Rows are points. Examples show where two turns around zero, p and q, send a point. Write where each new point lands after one turn and then the other. Backwards means that the second turn is done in reverse. Each puzzle has new turns, and all numbers are rounded.

Turn p:
[ 0.50 -1.17  0.55] => [ 0.51 -0.24  1.27]
[ 1.30 -1.44 -0.94] => [ 1.90 -0.88  0.50]
[0.05 3.18 1.37] => [-1.37  2.94 -1.21]
[-1.86 -0.56 -0.97] => [-1.06 -1.81 -0.56]
Turn q:
[-0.46 -0.96  0.74] => [-1.25 -0.13 -0.30]
[ 1.05 -0.47  1.71] => [-0.68 -1.90 -0.42]
[ 1.04  0.43 -1.37] => [ 1.63  0.32 -0.62]
[-2.27  2.87 -1.57] => [1.34 2.24 3.01]
[ 0.64 -1.87  0.50] => [-1.04 -0.53 -1.67]
Where do these land?
q, then p: [-0.39  1.20  1.59] => [-0.77 -0.04  1.88]
p, then q: [-1.72 -2.03 -2.16] => [-1.83  0.78 -2.79]
q, then p: [2.08 0.97 0.65] => [ 1.75 -0.74  1.44]
p, then q: [0.91 0.37 0.96] => [ 0.57 -0.77  0.99]
p, then q: [-1.56  0.59 -2.31] => [ 0.04  2.28 -1.70]
q, then p: [ 0.69 -1.10  1.27] => [-0.18 -1.80  0.12]

Turn p:
[-1.34  1.19  1.59  0.73] => [ 0.14  2.47 -0.10  0.40]
[-1.83  1.95 -0.21  0.50] => [ 1.62  2.00  0.56 -0.72]
[ 2.04 -2.57 -1.01  1.28] => [-0.07 -2.97 -0.68  2.03]
[ 0.78 -2.16 -0.66 -1.21] => [-0.92 -2.16 -1.17 -0.51]
[ 0.34  1.59  0.29 -1.30] => [-0.76  0.68  1.39 -1.20]
Turn q:
[-0.04 -2.02 -1.50 -1.54] => [-2.28 -1.33 -0.90 -0.95]
[-1.26  1.94  0.60 -0.06] => [ 1.49  1.39  0.53 -1.12]
[-0.72  2.34  0.56 -0.53] => [ 1.55  0.99  1.22 -1.31]
[-0.87  0.08  1.11 -0.31] => [-0.25  1.38  0.27 -0.22]
[0.59 0.69 0.04 2.70] => [ 2.05 -0.11 -0.71  1.85]
[ 3.31 -0.74  1.16 -0.26] => [-1.01 -1.39  2.16  2.30]
[-1.02 -2.29 -1.97  0.01] => [-1.54 -0.93 -2.57 -0.55]
Where do these land?
p, then q: [-1.17  0.30 -2.43  0.13] => [-1.29 -1.66  1.57  0.71]
q, then p backwards: [ 0.32 -0.52 -1.10 -1.51] => [ 0.87 -0.48 -0.36 -1.66]
p, then q backwards: [ 0.46 -0.84  1.61  3.12] => [ 1.00 -1.37  1.65  2.76]
p, then q backwards: [ 0.72  1.82 -0.82 -0.65] => [ 0.61  1.39  0.57 -1.51]
q, then p: [-0.33 -0.76  2.73 -1.09] => [ 0.48  2.97  0.51 -0.13]

Turn p:
[-0.62 -1.36  3.05 -1.69  1.90 -1.46  1.59  0.87] => [-0.37 -0.22 -0.60 -0.75 -1.52 -1.37  3.28 -2.71]
[ 2.17  1.44  1.26  0.16 -1.60 -2.46  0.30  2.31] => [ 3.24  0.11  1.15 -1.58 -0.40  1.65  2.21  0.57]
[-0.16  0.64 -1.19  1.32  2.05  1.93  0.05 -0.47] => [-1.90 -0.28  0.94  1.26  1.07  1.01 -1.52 -1.06]
[ 2.10  1.55 -0.97 -1.17 -1.15  0.52 -0.44 -0.80] => [ 0.70 -0.27 -0.44 -1.93 -0.28  1.66 -1.88  0.82]
[ 1.04 -3.15 -1.14  1.72  1.75  0.52 -0.06  0.33] => [-0.44 -2.46  2.33  1.30  0.28 -1.95 -0.86 -0.84]
[ 0.03  1.55  0.86  0.84  1.07 -0.50 -0.39 -1.47] => [ 0.00  0.76 -0.28  1.28 -1.29  1.62 -0.41 -0.92]
[ 2.02 -0.90 -0.63 -0.82 -0.02 -1.20  0.66 -0.06] => [ 0.68 -2.10  0.38 -1.23 -1.10  0.00  0.11  0.29]
[ 0.05  0.48 -1.85  0.85 -0.33 -0.28  2.06 -1.14] => [-1.76 -0.89  0.70  0.30 -0.70  1.17 -0.03  1.95]
[-1.87 -2.73  1.45  1.61 -1.94  2.12 -1.75  1.84] => [ 0.93  2.47  1.37  0.80  2.12 -4.03 -0.23  0.23]
[-1.80  1.48 -0.41 -1.45 -1.35  1.14 -1.51 -1.11] => [-0.31  1.85 -2.67 -0.16  0.89  0.22 -1.41  0.91]
[-2.97  1.01 -0.42 -1.37 -0.40 -0.34 -0.52 -0.30] => [-0.76  1.05 -2.89  0.72  0.93  0.02  0.73  0.76]
Turn q:
[-1.29  0.10  1.40  0.35 -0.71 -1.86  0.11 -0.74] => [-1.81  0.63  0.10 -1.25 -1.55  0.14  0.76 -0.20]
[-1.13  0.25  0.56  0.59  0.41  0.53  1.92 -1.25] => [-0.61  0.92  0.05 -0.61 -0.55  0.02 -1.71 -1.70]
[-0.06 -2.29  0.20  0.92  0.16 -0.13  0.47 -3.07] => [ 0.34  0.51  2.46 -1.54 -0.33  1.86 -0.13 -1.85]
[-0.73  0.78 -0.83  2.53 -1.23 -0.14 -0.95 -2.33] => [-1.01 -1.71  0.33 -1.57 -0.95  2.60 -1.36  0.21]
[ 1.54  1.56 -0.33 -2.86  1.92  0.19 -0.93  2.35] => [ 1.71  0.19 -0.73  0.97  1.29 -3.36  0.44  2.38]
[ 0.84  0.58 -0.05 -3.38 -0.78  1.43 -0.65  2.64] => [-0.29 -0.43 -0.10  2.88  2.02 -2.70  0.93  1.30]
[-2.27 -0.53 -2.38  2.18 -0.31 -0.32 -1.59  0.25] => [-0.60 -1.57 -1.98 -1.87  1.40  2.49  0.43 -0.13]
[ 0.66 -1.26  1.94  1.04  0.45  1.43 -0.29  0.04] => [ 1.20 -1.07  0.59  0.65 -1.20 -0.28  0.58 -2.00]
[ 2.44  0.80 -0.51 -1.38  0.08 -1.13  1.91  2.10] => [ 1.07  2.54 -0.70  2.34 -0.13 -0.77  0.06  1.98]
Where do these land?
q, then p backwards: [ 0.18  1.07  0.43 -0.38 -0.58  0.23  1.76 -1.58] => [ 0.49 -0.10  0.30  1.17 -0.11  1.78 -0.03 -1.61]
p, then q backwards: [ 0.50 -0.12  1.73 -0.03 -1.69 -0.18  1.99  0.23] => [ 0.29 -0.46  1.19 -0.51  0.65 -2.58 -0.40 -0.99]
q, then p: [ 2.33  0.81 -0.08 -0.17  1.35 -0.20 -2.11  1.42] => [ 1.46 -1.97  2.25 -1.38  0.18 -0.22  1.15  0.30]
p, then q: [ 2.01  1.33 -3.19  0.22 -0.81  1.62  2.01  0.60] => [ 0.33 -1.25 -0.41  0.48  1.57 -3.24  1.90 -2.26]
q, then p: [-1.12 -2.34  0.57  2.18 -2.41  0.79 -1.46  0.32] => [-3.36  0.64  0.97  0.08 -0.92 -2.32 -1.07  0.64]
p, then q: [-2.43 -0.61  1.09  0.10  1.58 -0.60  0.66 -0.16] => [-1.07  1.20 -0.83 -1.16 -0.52  1.78 -1.53 -0.61]
p, then q: [ 1.60 -0.82 -0.19 -2.53 -0.81 -0.28  0.44  1.34] => [ 0.31  1.93  1.63  0.58  1.68 -1.03  1.15  0.61]
q, then p: [-2.31  2.06  0.49  1.62 -1.21  1.54 -1.59 -0.05] => [-0.41 -1.10 -1.39  1.26  0.75 -3.41 -0.55  1.20]
p, then q backwards: [-0.11 -1.49 -1.24 -1.43  2.04 -3.45  0.39 -0.53] => [-0.13  0.41  1.65  1.96 -0.82  1.25 -2.84  2.29]
q, then p backwards: [-0.65  0.12  0.39  0.43  2.55  0.54 -2.09 -1.60] => [ 2.70 -1.46  0.01 -1.79 -0.52  0.06 -0.03  1.26]
